Rows are points. Each copy is the shape, with its points in the same order, turned, moved and blurred by noise. Say if it was mirrored as well.

Shape, 7 rows:
[[  4   1 -10]
 [ -3   2 -39]
 [-54 -41 -42]
 [ 30  31  14]
 [ 17  20 -28]
 [-27  14 -18]
 [-33 -57 -28]]
Copy 1 (7 x 3):
[[-11   4 -13]
 [-25   7 -38]
 [-72 -41 -37]
 [ 17  35   9]
 [ -8  28 -31]
 [-45  15 -11]
 [-48 -57 -30]]
Copy 1 is: only turned
Copy 2 (7 x 3):
[[  1   2  -2]
 [-14 -15 -29]
 [-44 -50   7]
 [ 30  48 -13]
 [  2   8 -42]
 [-32  17 -15]
 [-24 -51  29]]
Copy 2 is: only turned

Shape, 9 rows:
[[ 20 -36 -38 -46]
 [ 20 -45 -53 -51]
 [ 31 -20   6  -9]
 [-12  15   3  26]
 [ 79  12   6  26]
 [-21  16  -5  13]
 [ 22  -6  -9 -21]
 [ 27  31  45  22]
 [-11 -35 -10   3]]
Copy 1, 9 rows:
[[  7 -18 -34 -49]
 [  7 -28 -49 -52]
 [ 21  18   6 -26]
 [-21  28  17  23]
 [ 38  81  -5 -15]
 [-31  17  11  16]
 [ -1  16  -5 -31]
 [ -1  66  48  -4]
 [  7 -17   1   4]]
Copy 1 is: only turned
Copy 2 (9 x 4):
[[-21   3 -57 -61]
 [-30  -1 -72 -62]
 [ 19 -10 -17 -41]
 [  4  11   6  17]
 [ 82   5 -29 -20]
 [ -8  19   2  11]
 [  7  10 -25 -38]
 [ 52  14  31  -8]
 [-18 -22 -19 -12]]
Copy 2 is: only turned
Copy 3, 9 rows:
[[ -4 -59 -46 -29]
 [ -3 -69 -58 -30]
 [ 10 -43  13 -19]
 [-10  19   8   9]
 [ 66 -26  32   4]
 [-21  18  -1  -5]
 [  8 -26  -6 -24]
 [ 23   9  59 -12]
 [-30 -30 -14   5]]
Copy 3 is: only turned

Shape:
[[ 53 -10 -36  -2  24  -6 -34  32]
 [-18 -32 -24 -14   2   3 -35  46]
 [-28  20 -42 -24  34   3  28 -41]
 [ -3 -18  12 -28 -36  -3  23  26]
 [-33 -33  50  20  19 -16  12   2]
 [-24  -4  14  56  -8   0   1 -12]
 [-18 -12   9 -21  31  42  -1 -39]
 [-20  82 -34   3  32  -3   0  37]
 [ 12  13 -34 -33 -85 -15 -98  -1]
 [  4 -17 -17  44   6  25 -40  33]
 [-18 -13  -9 -13  29  15   2  24]]
Copy 1, 11 rows:
[[  54   -5  -55   -3   16   -1   29   -3]
 [  22  -32  -38  -10   32  -22  -25   40]
 [  -4   18   26  -59   40  -29    3  -33]
 [ -16  -36   -3  -25  -28  -18    2   25]
 [ -38  -41   32   30   35   -6   10   17]
 [   2  -12   37   40   11   -5  -21  -12]
 [ -24   -3   11  -33   42   35  -12  -16]
 [  39   67   19  -17   28  -46    9   34]
 [  -8   25 -101   11  -39  -35  -77   -3]
 [  56  -15  -14   28   30   14  -33   17]
 [  11  -20    2  -24   42   -1   -2   28]]
Copy 1 is: mirrored
Copy 2 (11 x 8):
[[  9  63 -47 -10   8  -7 -32  11]
 [-31   3 -36  -9  13   9 -28  46]
 [ 16 -16 -30 -54  25 -26  48  -9]
 [-41   5  -9 -11 -43  13  15  13]
 [-22 -34  27  33   0 -20   3  -2]
 [ 32 -20   7  34  -8  -8  23  26]
 [ 12 -28 -10 -24  27  24   8 -36]
 [  2  50  -6 -30  55 -11  65  51]
 [ 38  21 -12 -78 -52  46 -50  83]
 [ 18  15 -32  36  17  19 -15  39]
 [-23  -1 -24  -6  30   2   9   5]]
Copy 2 is: mirrored

Shape, 15 rows:
[[ 10  -4 -33  -8  -8 -20 -10   3  10 -18  -8]
 [-14 -31  54  29   8  57  30  30  27  38   7]
 [  4  40   3 -34 -10 -29 -14   0   2   8 -32]
 [ 21  19 -14 -21 -20 -32 -25 -33 -51   9 -18]
 [ 34  24   4  13 -36 -25 -11 -27   8 -31 -38]
 [ 12 -58  58  55  15  18 -19  20  57  35  11]
 [-21 -44  -4  24 -40  49 -10  52  37 -45  24]
 [-17  23  16  -9  22 -50 -57 -25 -47  20 -62]
 [ 18  11  38  31  13  32 -30  66   5  35 -34]
 [ 12  45  25   0 -27 -14 -59 -33 -30   4 -14]
 [-19  15 -43  19 -52 -20  -6  26  28   8  26]
 [ 23  17  -9   1   6 -22 -18  16  -9 -30  36]
 [-41 -13  22  44 -16  -4  31  39  50 -34  43]
 [-30  50 -44 -25   6  -1 -25 -12  38 -13  14]
 [  6 -39  91  -6  -3  11 -26  47  33  42  -6]]
Copy 1 (15 x 11):
[[ 17 -17 -32 -18   1 -11  17 -19   8  -1 -13]
 [-12  20  70  -9 -19  35 -23  16  -6  56   2]
 [  9  -2 -34 -65  -2  21   5 -13 -24 -29 -22]
 [ 30 -38 -67 -18  -3  39   0  -9 -35 -35  -6]
 [ 25 -29 -18 -19   7  29  13   2  20 -54 -42]
 [ -8   5  56  -3  49  13 -49  36  22  54  -1]
 [  0  19  32  29 -44 -42 -26   3  47  23 -14]
 [-30 -32 -68 -42  35  43 -20 -19 -61 -25 -47]
 [ 27  24  27 -21   3  19 -45  15 -42  41 -65]
 [ 13   1 -47  -9   9  46 -32   4 -37 -62 -20]
 [ 17  33 -50  -5 -25  -6  21  30  33  12  -8]
 [ 36   3 -18   8  10 -25  20  -1 -25 -23   2]
 [-28  33  38  16  -8 -33  33  39  29  13   3]
 [  2  52 -47 -27   1  -7  23 -48  10 -18   4]
 [ -9   1  54 -56   9   4 -74  43 -20  29  -4]]
Copy 1 is: mirrored
Copy 2 (15 x 11):
[[ 16 -38  15  -4 -25 -17  -7   4  14  -8  18]
 [-31  16  21  -6  27  86  15  50 -12  -4  -8]
 [ 17  20  21 -16 -21 -38 -19  -1   1  15 -12]
 [ 22 -16  -7 -11   0 -47 -40 -29 -34   3  -1]
 [ 20  -3 -17  10 -49 -12 -19 -31  20 -13 -23]
 [-34  -2  -2  24  38  87 -21  44  30 -16   1]
 [-30 -39  51  -2 -55  65  -5  36  18 -43  40]
 [ -5  28   2  43  15 -68 -58 -16 -33  13 -19]
 [ 18  28  37  15  -6  51 -49  49 -16  18 -31]
 [  7  33   5   1 -21 -15 -63 -51 -15  -5   3]
 [ 15 -18   6 -21 -51  10 -12  15  24  23  58]
 [ 48  -9  22   5  -2 -11 -14   4   8 -27  46]
 [-18   7  18  14 -38  44  43  58  25 -33  63]
 [  7  14  59  -9 -24 -38   9 -19  31  20  36]
 [-38  31  -3 -17  25  49 -52  71  13 -35 -26]]
Copy 2 is: mirrored

Shape:
[[ 48 -34  13  -2  22  14 -30  -7   7  -8 -28  -9]
 [ -4 -37   9  25 -10 -33  -8  -2 -46 -47   5 -48]
 [  8  13  23   6  36 -44 -73  23   0  59 -20 -11]
 [-37  49 -60  32  41  -1 -45  13   1   6  79  29]
 [-29  45   0  -3 -25  10  37 -29  18  14  -2  14]
 [ 40 -14  47  51  27 -28 -15  -5  35  -5 -44  51]
 [  8 -17   9  13  -6  20  41 -27   2   4  22  33]
 [ 14  49  36 -22 -20 -14  27  -2 -28 -30  21  31]
 [ 23  15  52   3 -14  -6  32 -13 -41   0  19  29]
 [-70 -20 -24 -13 -77 -17 -34  -3  -9 -43 -17 -18]
 [ -8 -27  10 -11   8 -76 -17  27  22  18   2  -7]
 [ -2  19   5   8 -30  47  27  41  -3  -5 -49  35]
 [-59  -9  45 -16  17 -44 -14   3  21  -2 -42  23]
 [  8  12  39  14  10  -3  20   2  29  13  97 -12]
 [ 25 -20  34 -14 -41  25 -21   5 -28   8 -43   8]]
Copy 1:
[[ 25  -8  -9 -36  18  12  -6 -53  23  13 -24 -15]
 [  3 -22  15  20   9 -10  -2 -29 -52  -7 -29 -62]
 [-11   4  31 -39  21 -26 -20  14  25  75 -71   4]
 [-64  69 -12   5  33 -69 -25   8 -17  -9  11  46]
 [-11  29  -2  18   1  14  43  24  17  22  53   1]
 [ 63  -7  40   0  55  -8  26 -43  50  35 -20  20]
 [  5   1  20  -4  21  26  27 -30  -9   4  50  18]
 [ 38  50  19 -13   5  11  44  19 -39   8  30  -3]
 [ 32  26  42 -12  12  33  30  -7 -46  31  25   5]
 [  6 -35  -9  50 -31 -26 -19  48  -3 -43   2 -40]
 [ -7 -39  33 -29  27 -48  28  20   2  22 -29 -14]
 [ 29  19  -5   8 -14  62  43   9  16 -23 -14  35]
 [ 31 -27  36   7  65   1  13  58  30  17 -19 -20]
 [-42  33  68 -51  15 -17  27 -31 -21   3  52 -14]
 [ 47 -12   4 -26 -23  50  -9  -5  -1  19 -19  -7]]
Copy 1 is: mirrored
Copy 2, 15 rows:
[[ 21 -22   1 -27  27  27  34  -6 -30  17 -17 -11]
 [ 18 -50 -20  27  17 -30  20   2 -54 -31  25 -48]
 [ 13  33  18 -29  19 -25  17  26 -20  75  39 -40]
 [-43  55 -31  65  69  33   6  42   3  16  79  -7]
 [-17  35  18  37 -17  -3  -2 -22  26 -31  16  24]
 [  2 -11  12  11  28 -34  63   6 -19  59 -42  39]
 [ 11 -12   7  32   9  16  23  -6  -5 -26  21  57]
 [ -3  40 -16   1  18 -39  29   7 -10 -68  11  30]
 [ 27  22  10   5  12 -32  29   5 -35 -49  19  49]
 [-41 -32 -57  29 -54 -10 -40   4 -22 -27  13 -43]
 [  3 -28 -18 -15   1 -43  32  23  22  36  48 -19]
 [ -4   6  20  10  12  -1 -41  28   6 -29 -53  33]
 [-59 -21  16 -14 -13 -58  10  -6  -6  28  19   5]
 [ 10  13  19  33   6  17  83  47  13 -35  71  17]
 [ 25  -4   1 -33 -16   2 -13  11 -50 -10 -30  10]]
Copy 2 is: mirrored
Copy 3:
[[  1 -10   2 -17  45  11 -48   4  45 -38  -1 -10]
 [ -8 -35   9  15  -5 -21  17   7   0 -48 -14 -54]
 [ 19   5   3 -29  18 -28 -70  35   0  47 -35  -7]
 [ 74  -2 -26  58 -30  33   4  35  18  68  34   7]
 [-17  21 -21 -21  -5  18  40 -38  20  29  24  33]
 [-11  -5  45  -5  50 -50 -33  14  69  -5   5  46]
 [-19 -14 -17  14  38   7  14 -27  22  -7  56  25]
 [ 15   0  14 -51 -11  -8  39   0  -2 -16  63  23]
 [-11   1  17 -25  23 -24  17  -9 -18 -16  67  15]
 [ -8 -49   2   4 -66  35  23 -42  -6 -26 -56   8]
 [ -8 -59 -30 -26  -1 -39 -21  27  18  22 -23   5]
 [-25  12  23 -24  33  56  30   9   9 -20  -1  64]
 [ -2 -54  32 -44  17 -21   7 -24  29  44 -35  20]
 [-33 -21 -22   3 -13  -1  -5  23  28  42  94 -25]
 [-22  -2  23 -35  26  24 -34 -19 -17 -47  -5  24]]
Copy 3 is: mirrored

Shape, 15 rows:
[[ 13  15 -27  24  18  -1  11  33  13 -45  12  31]
 [ 25  16  14 -21 -10  -7  13  31  33  63   9 -33]
 [ 29 -14  10 -23 -41  16  35  11  18   9 -28 -74]
 [ -4  44 -37  26 -36 -34 -12 -37 -63 -14 -21  16]
 [-25  42  -3  55 -33   9  13 -25  12 -32  10  42]
 [ 50 -48  15   4   9  22  12   3  14  43 -12 -32]
 [ 12  15  -8  40 -75 -41 -40 -35 -36   0 -28  15]
 [-39  -2  49  19  22   6  10  42  -6 -41  18   4]
 [ 62   1   4 -17   2 -54  32   3  37   6   3 -18]
 [  8  41 -17  23 -22  10 -14  -8 -37 -41  51  25]
 [ 44  -1  14  -1  36 -20  35 -29  22  29   7 -57]
 [ 25 -34 -23 -19  -2 -41   5 -19  45  18  37 -45]
 [  2  17  50 -27  25  39 -13  12  33 -45   6  16]
 [-30  51 -37  48   0  -3 -48 -10 -14 -42 -14  17]
 [ 19 -27 -25 -49  17 -27  42 -20  25  37   5  -7]]
Copy 1:
[[ 15  15 -21 -15  14  44  -6   1  18 -31 -19  35]
 [-20 -27  -3  -4 -31 -26 -40  46  37  12 -33 -19]
 [-11 -52  22  33 -33 -26 -28  59 -30 -33 -41  -5]
 [  3  66  -5  12  27 -51   2 -27 -45 -16  -1  10]
 [-37  72 -19  10  24   8  -6   0   9 -52 -26  60]
 [  5 -62   5  51 -15   2 -25  45   3  30 -44  25]
 [ 23  57  31  46  -4 -76  -5  -6  -8 -14   8  34]
 [-35  14   8  -6  24  56 -10  52  13 -21  22  28]
 [ 19 -55  26 -17   6 -33 -15   0  37 -24 -37   5]
 [  0  44 -21   5  44   0 -49 -26  -7 -25  11  19]
 [-22 -66   2  34  29 -15   0  15  25   4 -55 -23]
 [-17 -70   9  31 -30 -25 -15 -31  41 -11 -28 -17]
 [-27  26  52   7  17  74 -56  37  17 -17 -35  17]
 [ 10  87 -18  37  23  12  -2 -11   9 -29  -5   1]
 [-26 -60   6 -15 -33 -12   1 -19   1  19 -46  -7]]
Copy 1 is: mirrored
Copy 2 (15 x 12):
[[ -1  18  29 -18  -3   0  28  55 -24  -5  12   2]
 [ -4 -36  14 -16 -52  12 -25 -17  53   3   5 -35]
 [ 37 -43  -5  18 -40  30  25 -12  51 -20 -45 -41]
 [ 44 -26 -46  11  -6 -58 -13  34 -39 -13 -12  41]
 [ 53  30  -8  -1  33 -10  -7  46   4   8  23  33]
 [-20 -15 -16  45 -52  36  15 -23  28  -3   2 -33]
 [ 57 -18 -51  21 -19 -36 -25  10 -12 -54  17  49]
 [  3   4  53  -3  49  30  -2  -9 -22  -6 -16   4]
 [ -1 -14  14  -1 -41 -36  34  -4  32 -25  20 -55]
 [ 20   8 -36 -32  30  -1 -17  47 -45 -12  10  -5]
 [-27 -32  -7  40 -17 -25  15  -6  47   8  -2 -63]
 [-35 -44 -21  -3  -9  -9  39   5  60 -37  22 -32]
 [-13  65  28 -17  19  21  -9   4  18 -18 -40 -24]
 [ 17   7  -4  12  15 -21 -31  83 -21 -24 -13  48]
 [-38 -25 -21 -15 -39 -27  54 -15  45  14  -2 -18]]
Copy 2 is: mirrored
Copy 3 (15 x 12):
[[  1  -1 -10  -8  -9 -18 -30  23 -38 -14  -6 -62]
 [ 34 -17 -19 -39  -7 -17  20  43  55  13 -40   9]
 [ 47 -28 -24 -22   8  21  40 -27  23  13 -70   5]
 [ 22   0  23  12 -23 -59  -4   5 -92  17 -19  37]
 [  1  51   3  25 -18  -7   2  24 -59  40   8 -23]
 [ 11 -36  15  12  -5  12   0  -3  62 -11 -52   6]
 [ 39  20  29  19 -48 -34 -29   2 -62  42 -51  49]
 [ 11  13  59 -39  -7  14  15  23 -20   8 -11 -76]
 [ 51  -5 -31  -5 -43 -34  16  16  30 -40 -50 -19]
 [ 33  -5  20  17 -11 -54 -17   8 -53  46  17 -41]
 [ 11 -16  -2  12 -13 -42  57   4  49 -28 -52  -9]
 [ 11 -12 -24 -19 -61 -46  18 -28  51  -4 -37 -16]
 [ 40  47  30 -22  39  -6  -8  -3  19  -7   0 -64]
 [-24  36  22 -10   7 -57 -29   6 -80  29 -24 -14]
 [ 16 -21 -24 -21 -37 -22  24 -12  42 -46   5  17]]
Copy 3 is: only turned
Copy 4 (15 x 12):
[[  9  39  -5   8 -27  27  16  19  -1 -10 -28 -27]
 [ -7 -20  41 -18 -11 -71  -7  -7   6   3  33 -28]
 [ -2 -81  17  -2 -17 -38  26  16 -33  22  14  -2]
 [-37  39 -49  56 -57  -9 -31   3 -48  33  17  16]
 [-21  43 -29  27 -15  27  26   9   9   7   2  51]
 [-11 -66  -5 -12 -10 -52  -4 -34  19  16 -30 -31]
 [-36  -1 -53  56 -72 -35 -32   2 -14  -2  13  52]
 [-11   1  17  46  33  50  14 -19 -17 -42  -4 -17]
 [  7  -6 -20 -39 -22 -70  21   6 -24 -20  -4 -34]
 [ 19  49 -16  23 -46  36  -5 -27 -19  10  25  15]
 [  0 -34 -37 -27  18 -60  24 -18  -8  22  22 -51]
 [-24 -37 -23 -62 -26 -37   5  -9  -1 -20  36 -38]
 [ 46 -12  17  -9  36  26 -21   8  -6 -25 -15   3]
 [ -9  39 -41  60 -34  39 -24  38   3  17  13  -2]
 [-50  -9  -5 -65   4 -47 -13  -8 -22  16   3 -34]]
Copy 4 is: mirrored

Shape:
[[ 44 -42  41  -1  44 -19  34  22  13   8   2  14]
 [ 44 -12   5 -21 -41 -11 -48  -3 -20  31 -10  14]
 [  7  24  -1  45 -42 -22  57 -39  -4  12 -34 -34]
 [ 13 -28  48  37  -1  16 -22 -28   3  58 -25 -33]
 [ 15 -24  32  33   4 -58 -17  36  32   7 -38  12]
 [-11  23  26 -39 -40  -3 -46 -32   5 -15  16 -16]
 [  4  16   1  -6  -2 -22  24 -21  37 -53 -29  11]
 [ -5 -23  39  14 -19   7   5 -36 -30  -3   1  57]
 [-10   4   9   9  44 -26  38 -21  19 -36 -12 -30]
 [-20 -39 -54  -6 -29 -17  53  10  52 -33  11 -53]
 [  1  -9 -14  45 -33   9 -10 -32 -33  50  61  38]
 [-47  15  -4 -36 -33 -15  26 -13 -33 -43 -22 -49]
 [ 24 -36 -35  12   8  -7   3 -19 -27  27 -15  18]
 [ 76 -23  -9  77   4 -26  11  -7 -24 -26 -47 -23]
 [ 16  48   1 -11 -48  37 -34   6 -19 -14 -32   8]]
Copy 1 (15 x 12):
[[ 57 -23   0  15  49 -35   6 -41  31   0 -25  22]
 [-17  25  28  36  17 -43  17  41  26  28 -46  -2]
 [ 32 -17 -41  37 -40  17  48  11 -19  65   6  -5]
 [ 29  -2 -16  54  41   8 -24  17  39  64 -40 -32]
 [ 37 -18 -29 -11   7 -57 -26   5  34  29 -66   5]
 [-18  39  52   9 -32  16  10  15  24  13 -33 -49]
 [ 14 -11 -16   5 -67   0  28 -44  18  -6 -37  -7]
 [  3 -34  36  67   0  -1  -9  -2 -17  11 -58  14]
 [ 17 -15 -29 -14 -17  14  13 -61   5  10 -21 -13]
 [ 23 -67 -24 -33 -28  -7  64  -5  55 -16  16 -31]
 [-29 -24  29  77  11 -20 -33  39 -14  26  33  -5]
 [  7 -14  18 -36 -29  44  63  11 -18  22 -29 -22]
 [-39 -26 -12  34  30 -24  17   5  10  21 -16  15]
 [  9 -19 -91  48  16 -60  33 -14 -23  18 -35 -12]
 [-13  60  -5  15 -26  14  19  46   3  -3 -42   8]]
Copy 1 is: mirrored
Copy 2:
[[  43  -24  -20   49   24   -2   10   11  -14   -9   38   43]
 [  35  -11   -5  -31  -29  -39  -37   30   -5  -24  -11   -5]
 [  48  -18   64   17  -43    0   44  -32   15   19   -3  -38]
 [  -1  -70   39    9  -31  -20  -26   16  -10   23   33   -5]
 [  23  -21   16   36    9  -75   -1  -19   19   -9   16   45]
 [ -28   14   23  -33    3   -4  -30    3   21  -37   -4  -42]
 [   6   10   15   26   21    7   31  -32   30  -15  -38    2]
 [  -1   -6   14   -4  -51   23   -7  -20  -26  -35    5   36]
 [  -3   -3   11   44   35    8   39  -39   -1   17    9  -16]
 [  -1    6  -33   15  -10  -13   93   -6   70   19   16  -39]
 [   7   14  -12   23 -114   -2  -35    0  -20  -10   22  -18]
 [ -10   30   33  -48    9   -3   64  -27   -3    1    6  -45]
 [  31  -16  -29    5  -46  -16    5   -1  -29   30  -15    7]
 [  50  -65   14   53  -21  -53   48  -12  -41   -9  -39  -13]
 [   0   28   53  -22  -21  -21   -3   45   -7  -24  -51  -17]]
Copy 2 is: only turned
